Rows are points. Each copy is the shape, with its points in the same order, turned, moved and blurred by noise. Say if it was mirrored as well.
In the rows, 100 means zero.

Shape (8 x 3):
66, 41, 123
67, 81, 72
171, 59, 100
166, 43, 147
103, 36, 55
164, 48, 66
133, 132, 107
148, 67, 126
Copy 1 (8 x 3):
69, 56, 110
87, 110, 75
172, 37, 71
163, 9, 110
97, 64, 39
157, 42, 38
172, 111, 110
157, 40, 101
Copy 1 is: only turned
Copy 2 (8 x 3):
36, 120, 123
59, 61, 112
99, 128, 35
90, 173, 55
40, 71, 59
81, 102, 18
145, 94, 95
98, 140, 71
Copy 2 is: mirrored

Shape:
93, 76, 131, 153, 75, 145
125, 153, 104, 59, 148, 62
60, 96, 31, 123, 104, 140
82, 82, 158, 93, 149, 62
112, 107, 60, 162, 55, 86
115, 115, 118, 32, 123, 54
53, 89, 149, 106, 77, 174
89, 109, 115, 78, 127, 46
137, 152, 102, 100, 150, 102
109, 94, 99, 182, 60, 78
164, 100, 85, 88, 140, 95
78, 85, 138, 144, 82, 127
Copy 1, 12 rows:
122, 53, 97, 168, 79, 70
112, 119, 75, 7, 65, 93
79, 112, 48, 152, 130, 124
101, 28, 62, 47, 54, 84
66, 120, 68, 143, 103, 20
93, 87, 112, 5, 86, 97
108, 47, 127, 165, 58, 129
68, 77, 70, 38, 66, 79
143, 131, 64, 59, 68, 94
82, 85, 64, 139, 77, 9
142, 106, 72, 53, 124, 71
101, 46, 89, 151, 53, 73
Copy 1 is: mirrored
Copy 2 (12 x 6):
93, 86, 99, 152, 141, 122
97, 165, 145, 44, 66, 77
24, 50, 123, 104, 87, 114
109, 133, 114, 62, 141, 41
55, 99, 97, 170, 61, 98
118, 146, 98, 33, 65, 70
82, 107, 72, 105, 175, 159
86, 144, 106, 65, 89, 48
109, 125, 168, 80, 68, 104
75, 122, 94, 178, 87, 80
135, 83, 139, 79, 56, 87
85, 103, 98, 141, 150, 113
Copy 2 is: mirrored

Shape:
144, 60, 39, 58, 69, 131, 116, 97
104, 78, 50, 53, 131, 120, 75, 130
93, 100, 80, 76, 128, 73, 94, 71
106, 121, 74, 111, 130, 133, 128, 71
83, 129, 131, 93, 82, 83, 78, 113
114, 71, 40, 62, 87, 116, 82, 129
104, 149, 128, 139, 66, 70, 98, 108
93, 153, 121, 89, 72, 80, 120, 102
67, 127, 109, 140, 66, 103, 114, 77
78, 119, 105, 61, 129, 99, 106, 114
85, 107, 138, 119, 78, 119, 107, 70
55, 102, 97, 90, 123, 78, 123, 114
148, 72, 82, 77, 120, 92, 121, 131
Copy 1 (13 x 8):
128, 93, 5, 89, 79, 93, 154, 95
77, 125, 31, 69, 117, 120, 122, 125
66, 88, 76, 80, 136, 73, 114, 82
124, 84, 106, 88, 127, 118, 135, 84
80, 85, 99, 76, 82, 74, 53, 108
91, 98, 15, 73, 90, 103, 127, 133
108, 59, 133, 95, 79, 50, 67, 120
104, 76, 120, 57, 72, 55, 83, 92
104, 28, 122, 95, 82, 94, 85, 90
70, 120, 97, 52, 104, 98, 96, 88
110, 65, 108, 111, 81, 100, 70, 66
43, 93, 114, 75, 91, 99, 116, 95
95, 140, 62, 105, 87, 73, 140, 117
Copy 1 is: mirrored
Copy 2 (13 x 8):
155, 161, 79, 107, 150, 78, 129, 55
154, 116, 119, 120, 182, 96, 86, 90
109, 93, 77, 84, 142, 98, 67, 107
86, 117, 71, 131, 124, 131, 106, 107
88, 101, 147, 74, 96, 82, 85, 115
150, 142, 118, 119, 158, 64, 95, 79
78, 114, 128, 87, 51, 70, 97, 139
69, 123, 123, 67, 97, 87, 109, 131
42, 114, 105, 110, 75, 76, 95, 96
94, 95, 128, 85, 156, 108, 92, 121
66, 95, 112, 95, 77, 107, 105, 76
73, 80, 115, 102, 152, 74, 103, 120
164, 101, 97, 103, 135, 84, 131, 115
Copy 2 is: mirrored
Copy 3 (13 x 8):
102, 127, 87, 107, 6, 72, 91, 141
103, 97, 59, 84, 73, 75, 49, 148
115, 63, 89, 103, 92, 75, 93, 89
71, 119, 111, 115, 93, 54, 84, 75
134, 115, 85, 119, 132, 128, 109, 101
104, 118, 48, 97, 48, 84, 76, 147
127, 132, 85, 159, 137, 111, 144, 88
140, 132, 99, 108, 121, 98, 137, 82
79, 127, 92, 132, 109, 122, 138, 61
116, 103, 95, 74, 122, 87, 84, 110
91, 120, 127, 132, 103, 133, 112, 81
86, 90, 82, 73, 127, 93, 122, 106
107, 104, 100, 112, 81, 56, 101, 171
Copy 3 is: mirrored
Copy 4 (13 x 8):
126, 75, 53, 59, 59, 117, 156, 100
95, 76, 81, 51, 100, 153, 95, 110
91, 109, 74, 69, 126, 74, 89, 118
114, 148, 82, 101, 120, 113, 121, 90
80, 90, 126, 116, 86, 67, 66, 90
101, 61, 64, 68, 73, 138, 111, 102
120, 103, 116, 142, 83, 47, 63, 66
78, 111, 121, 104, 80, 52, 81, 52
78, 120, 91, 161, 94, 65, 99, 85
70, 103, 119, 71, 118, 101, 86, 82
87, 121, 130, 142, 81, 71, 117, 108
66, 84, 102, 92, 144, 89, 100, 83
147, 69, 100, 58, 109, 103, 121, 94
Copy 4 is: mirrored

Shape (17 x 11):
75, 100, 79, 100, 54, 102, 121, 98, 87, 116, 114
152, 79, 99, 100, 146, 88, 102, 107, 108, 144, 165
121, 117, 93, 124, 157, 145, 100, 113, 116, 136, 131
148, 88, 104, 107, 148, 125, 68, 89, 128, 103, 131
53, 144, 125, 112, 90, 65, 132, 124, 67, 123, 80
117, 135, 114, 143, 85, 76, 98, 149, 90, 108, 49
124, 33, 99, 126, 143, 100, 106, 71, 92, 134, 139
95, 185, 88, 114, 85, 40, 124, 106, 82, 69, 66
58, 106, 91, 87, 109, 55, 122, 108, 105, 123, 52
148, 62, 106, 141, 193, 120, 108, 123, 97, 98, 146
140, 91, 128, 101, 169, 103, 56, 132, 105, 121, 121
69, 142, 80, 95, 108, 88, 124, 82, 52, 100, 62
42, 99, 46, 109, 81, 68, 80, 117, 65, 111, 124
39, 75, 135, 106, 64, 86, 81, 112, 86, 86, 117
88, 82, 119, 105, 99, 98, 70, 83, 35, 149, 104
110, 130, 106, 73, 78, 90, 111, 172, 70, 74, 56
61, 98, 101, 79, 86, 92, 105, 88, 61, 116, 150
Copy 1:
56, 100, 94, 80, 93, 93, 131, 97, 96, 126, 101
159, 55, 100, 95, 106, 147, 98, 145, 122, 129, 92
130, 118, 135, 80, 90, 143, 73, 160, 127, 124, 111
146, 96, 129, 117, 83, 153, 52, 121, 120, 117, 95
83, 104, 110, 40, 131, 44, 108, 101, 72, 100, 135
114, 111, 121, 71, 83, 26, 76, 110, 61, 106, 93
128, 75, 125, 127, 143, 156, 98, 131, 93, 134, 59
134, 133, 88, 76, 95, 22, 110, 70, 72, 118, 163
93, 118, 77, 58, 152, 52, 88, 90, 106, 110, 105
162, 95, 145, 130, 123, 145, 92, 175, 106, 82, 82
161, 81, 117, 79, 101, 139, 44, 140, 98, 81, 88
108, 155, 107, 51, 134, 78, 118, 70, 74, 112, 124
56, 115, 37, 81, 115, 110, 113, 118, 54, 114, 102
32, 69, 101, 102, 115, 100, 91, 85, 60, 77, 113
91, 85, 126, 46, 127, 137, 90, 89, 37, 119, 79
115, 113, 99, 47, 67, 44, 104, 84, 89, 42, 90
71, 81, 92, 70, 122, 141, 135, 92, 83, 103, 127
Copy 1 is: only turned
Copy 2 (17 x 11):
79, 120, 83, 63, 76, 88, 108, 101, 90, 68, 103
98, 87, 110, 89, 103, 121, 44, 123, 112, 153, 156
101, 96, 92, 107, 100, 165, 109, 139, 104, 148, 128
115, 84, 94, 119, 119, 161, 56, 107, 120, 129, 109
77, 148, 148, 102, 42, 76, 137, 121, 96, 85, 88
62, 148, 124, 152, 87, 90, 109, 106, 66, 114, 62
68, 38, 110, 98, 88, 135, 55, 104, 110, 106, 153
135, 160, 134, 135, 69, 56, 142, 71, 76, 96, 72
72, 98, 119, 109, 52, 61, 129, 101, 131, 103, 66
104, 53, 121, 144, 129, 151, 72, 154, 100, 129, 158
104, 91, 127, 128, 101, 149, 43, 149, 117, 146, 95
113, 95, 133, 90, 55, 87, 152, 94, 77, 87, 67
108, 99, 63, 89, 30, 65, 92, 134, 77, 68, 96
76, 127, 108, 97, 56, 101, 71, 130, 122, 23, 83
73, 85, 134, 67, 38, 130, 62, 116, 70, 90, 85
95, 144, 133, 108, 124, 62, 109, 139, 77, 90, 36
109, 109, 111, 50, 53, 99, 83, 125, 104, 64, 116
Copy 2 is: mirrored
Copy 3:
72, 120, 78, 115, 79, 112, 111, 100, 88, 113, 47
162, 132, 99, 130, 121, 115, 103, 114, 170, 124, 78
127, 111, 81, 107, 95, 101, 114, 76, 168, 148, 124
150, 86, 92, 107, 103, 109, 78, 100, 165, 109, 115
71, 163, 136, 90, 87, 74, 108, 86, 55, 145, 73
115, 114, 120, 51, 53, 59, 99, 120, 76, 154, 84
158, 77, 118, 139, 134, 119, 106, 83, 140, 122, 54
98, 166, 105, 80, 46, 31, 86, 98, 49, 94, 86
67, 138, 140, 70, 87, 60, 82, 79, 108, 120, 40
177, 77, 113, 135, 139, 71, 126, 101, 162, 133, 120
156, 107, 118, 78, 138, 100, 88, 115, 155, 137, 120
89, 135, 108, 73, 84, 70, 114, 48, 67, 94, 71
75, 134, 47, 95, 134, 78, 84, 89, 79, 132, 37
55, 101, 111, 101, 126, 119, 73, 127, 56, 126, 72
130, 114, 109, 70, 131, 147, 94, 77, 76, 131, 52
75, 134, 109, 30, 74, 58, 137, 146, 82, 104, 92
81, 146, 96, 115, 135, 134, 102, 89, 80, 106, 71
Copy 3 is: mirrored
Copy 4, 17 rows:
60, 99, 89, 102, 80, 105, 78, 144, 87, 84, 137
136, 68, 85, 46, 138, 79, 32, 121, 116, 126, 117
136, 87, 91, 75, 131, 124, 27, 140, 103, 92, 67
154, 81, 79, 56, 144, 121, 60, 94, 85, 101, 92
67, 132, 143, 103, 56, 87, 88, 143, 137, 89, 95
135, 134, 150, 131, 78, 70, 97, 135, 83, 92, 86
93, 26, 96, 64, 138, 81, 44, 91, 94, 106, 96
123, 149, 141, 109, 62, 90, 130, 138, 141, 40, 128
79, 102, 94, 101, 60, 78, 130, 133, 132, 96, 77
135, 62, 118, 60, 195, 87, 43, 117, 104, 102, 67
148, 113, 107, 45, 140, 85, 50, 98, 95, 125, 64
78, 107, 127, 68, 59, 100, 110, 138, 110, 37, 90
45, 133, 60, 96, 90, 54, 69, 121, 103, 56, 117
33, 138, 107, 104, 103, 104, 92, 86, 87, 117, 114
65, 95, 121, 48, 68, 75, 45, 92, 70, 93, 97
108, 165, 139, 80, 94, 81, 137, 172, 75, 98, 103
43, 115, 92, 55, 93, 102, 61, 117, 111, 91, 134
Copy 4 is: mirrored

Shape, 17 rows:
109, 56, 59, 104, 53, 108, 87, 86, 124, 135, 73, 60
81, 109, 120, 139, 85, 118, 112, 81, 90, 144, 90, 96
120, 89, 87, 86, 96, 103, 97, 125, 119, 78, 110, 59
100, 115, 120, 146, 120, 89, 134, 80, 108, 157, 97, 106
82, 101, 89, 139, 88, 100, 94, 52, 116, 163, 105, 95
87, 95, 100, 111, 87, 64, 93, 118, 66, 88, 136, 103
109, 99, 78, 132, 86, 90, 115, 78, 99, 82, 84, 99
140, 35, 111, 109, 62, 112, 88, 73, 136, 108, 71, 78
110, 96, 81, 162, 79, 120, 112, 91, 135, 122, 111, 103
120, 107, 98, 73, 75, 63, 115, 97, 87, 73, 94, 74
114, 44, 58, 73, 53, 114, 62, 90, 166, 129, 50, 94
111, 105, 97, 96, 114, 75, 70, 91, 92, 48, 114, 77
121, 87, 78, 92, 123, 111, 104, 105, 63, 61, 113, 97
129, 109, 94, 93, 101, 112, 115, 77, 81, 50, 148, 81
81, 78, 90, 77, 84, 106, 90, 104, 108, 43, 92, 68
138, 128, 107, 108, 92, 101, 85, 105, 70, 71, 97, 75
112, 132, 115, 97, 91, 103, 109, 99, 84, 79, 127, 116
Copy 1 (17 x 12):
110, 124, 75, 119, 116, 62, 159, 84, 126, 101, 80, 43
133, 127, 86, 83, 90, 108, 128, 57, 106, 83, 107, 117
115, 97, 115, 123, 119, 87, 95, 109, 87, 117, 86, 49
117, 105, 81, 69, 98, 101, 138, 49, 82, 99, 82, 141
123, 111, 60, 90, 124, 84, 151, 39, 119, 87, 111, 119
79, 112, 116, 134, 119, 101, 96, 87, 68, 77, 128, 107
127, 110, 77, 109, 110, 87, 129, 111, 67, 69, 97, 92
127, 97, 108, 107, 123, 107, 162, 106, 144, 78, 58, 51
147, 113, 69, 126, 130, 100, 138, 63, 83, 89, 74, 100
96, 83, 121, 115, 89, 52, 110, 132, 80, 88, 109, 83
96, 115, 57, 134, 134, 82, 151, 113, 173, 114, 49, 42
103, 78, 110, 107, 145, 93, 91, 135, 74, 88, 132, 76
93, 94, 94, 120, 105, 132, 114, 121, 50, 99, 122, 67
129, 54, 107, 133, 92, 106, 103, 107, 47, 92, 133, 68
114, 96, 98, 118, 117, 88, 78, 124, 102, 81, 113, 39
133, 109, 121, 109, 110, 100, 116, 134, 68, 111, 133, 92
120, 86, 98, 127, 85, 110, 88, 111, 74, 98, 126, 121
Copy 1 is: mirrored
Copy 2 (17 x 12):
122, 79, 87, 151, 97, 101, 141, 156, 99, 77, 43, 93
111, 113, 145, 85, 111, 86, 139, 146, 101, 105, 91, 121
81, 80, 74, 131, 91, 96, 117, 88, 72, 89, 93, 87
98, 105, 145, 105, 114, 60, 119, 138, 111, 123, 99, 157
104, 98, 147, 126, 93, 95, 126, 182, 111, 111, 82, 128
93, 59, 119, 80, 68, 103, 100, 98, 102, 64, 121, 116
136, 74, 104, 115, 115, 96, 107, 133, 77, 93, 113, 118
120, 56, 114, 156, 139, 105, 138, 113, 89, 93, 34, 90
101, 77, 128, 119, 113, 65, 101, 167, 68, 106, 78, 106
129, 73, 84, 124, 70, 110, 124, 69, 80, 87, 106, 127
129, 102, 87, 175, 109, 125, 102, 133, 102, 82, 5, 71
97, 65, 97, 134, 90, 122, 107, 80, 89, 86, 146, 86
98, 61, 67, 86, 107, 113, 97, 93, 98, 110, 125, 95
90, 41, 92, 101, 90, 123, 122, 95, 58, 129, 139, 105
106, 88, 77, 122, 102, 143, 122, 90, 58, 63, 103, 87
123, 72, 98, 109, 85, 84, 129, 82, 79, 110, 132, 79
107, 81, 123, 81, 75, 106, 100, 89, 70, 117, 117, 111
Copy 2 is: mirrored
Copy 3:
96, 41, 78, 103, 103, 41, 124, 76, 105, 99, 132, 126
85, 86, 121, 113, 89, 95, 93, 140, 135, 97, 140, 120
141, 102, 66, 87, 105, 83, 128, 93, 84, 102, 103, 83
99, 100, 138, 107, 140, 110, 82, 146, 124, 113, 141, 130
74, 84, 123, 126, 104, 81, 104, 128, 102, 109, 162, 150
103, 123, 87, 110, 101, 109, 142, 143, 96, 80, 72, 127
96, 113, 85, 108, 112, 72, 82, 101, 112, 89, 96, 127
128, 42, 98, 88, 93, 71, 84, 63, 92, 64, 122, 132
108, 84, 72, 135, 121, 87, 72, 125, 106, 97, 148, 127
115, 114, 84, 54, 96, 91, 122, 94, 106, 105, 69, 129
71, 25, 64, 86, 115, 68, 118, 32, 80, 76, 146, 106
117, 145, 91, 90, 89, 83, 114, 100, 62, 84, 80, 102
119, 120, 98, 121, 96, 95, 106, 96, 94, 109, 51, 84
149, 142, 84, 115, 71, 104, 99, 98, 87, 120, 72, 118
121, 125, 70, 96, 75, 74, 132, 66, 106, 70, 95, 92
117, 116, 90, 74, 73, 79, 89, 132, 82, 107, 77, 96
111, 132, 83, 94, 78, 133, 97, 126, 101, 107, 89, 115
Copy 3 is: only turned
Copy 4 (17 x 12):
90, 138, 96, 97, 35, 134, 85, 96, 146, 73, 97, 91
79, 139, 109, 132, 76, 86, 110, 111, 74, 95, 99, 124
100, 104, 62, 94, 118, 115, 82, 114, 143, 91, 98, 85
97, 152, 140, 128, 97, 65, 91, 124, 75, 116, 106, 102
75, 157, 123, 115, 53, 93, 79, 107, 84, 109, 131, 120
78, 86, 86, 79, 104, 118, 109, 163, 88, 115, 112, 103
118, 94, 106, 93, 74, 88, 99, 113, 116, 112, 104, 120
114, 99, 97, 124, 44, 116, 60, 95, 121, 47, 97, 72
103, 125, 108, 151, 65, 92, 86, 121, 129, 117, 126, 120
112, 91, 80, 55, 108, 100, 119, 112, 112, 90, 105, 74
98, 118, 97, 112, 32, 170, 62, 52, 142, 91, 93, 63
114, 77, 58, 59, 119, 108, 68, 120, 100, 102, 114, 112
91, 64, 103, 75, 136, 111, 88, 124, 126, 91, 94, 129
89, 64, 79, 78, 132, 76, 91, 121, 129, 83, 140, 120
83, 70, 42, 74, 91, 107, 84, 98, 128, 98, 79, 101
129, 95, 74, 88, 128, 108, 111, 117, 101, 75, 113, 125
92, 76, 91, 104, 132, 92, 120, 111, 89, 108, 130, 111
Copy 4 is: mirrored

Shape:
66, 84, 61, 139, 119, 124, 132, 121, 71, 117, 158, 65
35, 68, 67, 76, 161, 106, 115, 115, 72, 100, 119, 79
83, 77, 62, 151, 152, 138, 149, 131, 77, 99, 118, 119
93, 106, 103, 120, 70, 56, 97, 26, 131, 76, 89, 106
52, 88, 100, 105, 80, 84, 98, 121, 74, 101, 100, 137
114, 52, 140, 130, 86, 135, 67, 108, 128, 65, 123, 103
78, 86, 85, 128, 134, 79, 100, 133, 111, 62, 119, 99
102, 106, 148, 100, 61, 76, 100, 107, 124, 92, 80, 102
128, 114, 122, 102, 62, 61, 73, 67, 74, 41, 77, 117
110, 49, 104, 88, 144, 95, 120, 126, 69, 108, 159, 105
120, 99, 119, 120, 101, 147, 72, 91, 80, 56, 115, 85
107, 114, 120, 85, 64, 120, 105, 101, 100, 38, 136, 95
106, 155, 126, 87, 97, 85, 83, 59, 138, 91, 71, 124
112, 152, 101, 98, 68, 51, 83, 79, 139, 55, 100, 121
59, 59, 55, 81, 120, 114, 123, 107, 93, 98, 137, 143
124, 74, 76, 104, 93, 134, 57, 122, 103, 72, 111, 70
112, 114, 104, 84, 66, 78, 132, 68, 124, 35, 55, 87
97, 56, 39, 101, 117, 110, 136, 146, 66, 134, 129, 109
Copy 1 (18 x 12):
29, 116, 110, 94, 97, 111, 113, 129, 54, 66, 115, 79
22, 127, 110, 51, 91, 114, 69, 110, 94, 106, 123, 122
19, 98, 106, 137, 80, 139, 112, 126, 57, 105, 100, 132
89, 77, 40, 116, 98, 81, 80, 35, 136, 50, 70, 100
89, 99, 119, 121, 63, 96, 65, 72, 102, 76, 137, 114
93, 47, 98, 128, 120, 150, 99, 80, 130, 110, 108, 53
45, 68, 113, 108, 104, 105, 90, 122, 127, 79, 104, 121
130, 88, 83, 131, 85, 75, 105, 71, 152, 99, 104, 87
143, 59, 103, 103, 84, 102, 95, 42, 141, 55, 54, 121
69, 72, 119, 70, 121, 108, 118, 100, 62, 125, 134, 120
102, 88, 114, 101, 115, 167, 113, 89, 116, 83, 69, 75
114, 83, 91, 90, 87, 144, 140, 80, 136, 57, 111, 91
136, 119, 42, 128, 117, 102, 81, 64, 160, 80, 77, 129
130, 72, 55, 120, 101, 86, 98, 80, 160, 29, 85, 132
48, 85, 78, 91, 74, 136, 72, 93, 70, 90, 156, 137
105, 66, 99, 83, 99, 149, 83, 132, 109, 90, 81, 68
104, 77, 47, 94, 48, 99, 121, 66, 168, 74, 55, 115
59, 85, 98, 94, 62, 106, 88, 138, 27, 112, 128, 117
Copy 1 is: only turned
Copy 2 (18 x 12):
90, 147, 58, 125, 69, 119, 150, 94, 59, 122, 80, 100
49, 106, 50, 127, 130, 139, 119, 110, 61, 100, 95, 117
113, 128, 73, 148, 99, 103, 148, 80, 58, 133, 94, 160
79, 75, 127, 109, 70, 70, 95, 54, 152, 72, 150, 83
68, 82, 96, 122, 70, 85, 73, 121, 90, 125, 106, 131
138, 103, 115, 158, 68, 148, 92, 101, 156, 125, 112, 106
94, 99, 101, 174, 97, 110, 117, 111, 76, 90, 120, 110
101, 59, 145, 122, 76, 79, 94, 112, 146, 106, 87, 91
129, 61, 121, 118, 70, 74, 41, 75, 132, 48, 113, 98
117, 59, 67, 127, 85, 158, 122, 97, 57, 128, 88, 105
149, 125, 98, 122, 79, 135, 87, 96, 134, 77, 92, 116
122, 81, 83, 133, 45, 111, 104, 116, 151, 59, 83, 112
104, 67, 149, 78, 101, 75, 109, 107, 154, 66, 137, 112
107, 57, 127, 120, 63, 55, 100, 115, 141, 45, 147, 89
73, 79, 37, 129, 85, 114, 119, 105, 87, 133, 129, 146
149, 123, 69, 145, 105, 120, 89, 121, 132, 104, 104, 81
95, 60, 104, 139, 102, 53, 99, 70, 165, 47, 92, 102
109, 92, 31, 127, 99, 93, 129, 105, 50, 157, 91, 111
Copy 2 is: only turned
Copy 3, 18 rows:
97, 104, 84, 108, 152, 171, 74, 150, 96, 113, 107, 52
111, 80, 97, 91, 163, 121, 73, 178, 88, 112, 123, 105
103, 99, 83, 136, 108, 165, 106, 182, 121, 82, 87, 102
86, 94, 76, 127, 121, 46, 125, 45, 85, 92, 131, 79
118, 127, 86, 78, 96, 115, 97, 112, 66, 117, 123, 120
66, 61, 135, 109, 64, 121, 73, 71, 95, 83, 68, 91
74, 105, 117, 125, 110, 115, 80, 143, 104, 98, 148, 101
100, 127, 138, 115, 86, 57, 119, 68, 79, 122, 93, 95
105, 141, 114, 93, 95, 50, 96, 51, 101, 44, 121, 107
153, 75, 140, 122, 117, 140, 68, 147, 73, 76, 117, 89
78, 94, 131, 82, 110, 117, 73, 78, 141, 50, 81, 87
74, 110, 152, 68, 102, 100, 110, 89, 77, 59, 99, 53
107, 93, 119, 94, 107, 46, 165, 55, 129, 105, 118, 102
79, 122, 122, 100, 83, 48, 142, 65, 115, 81, 159, 75
125, 59, 81, 86, 107, 122, 106, 157, 64, 85, 124, 92
81, 97, 122, 80, 88, 95, 39, 116, 136, 90, 92, 54
74, 130, 122, 118, 118, 5, 129, 93, 90, 64, 96, 76
152, 97, 78, 111, 101, 142, 71, 181, 96, 102, 92, 67
Copy 3 is: only turned
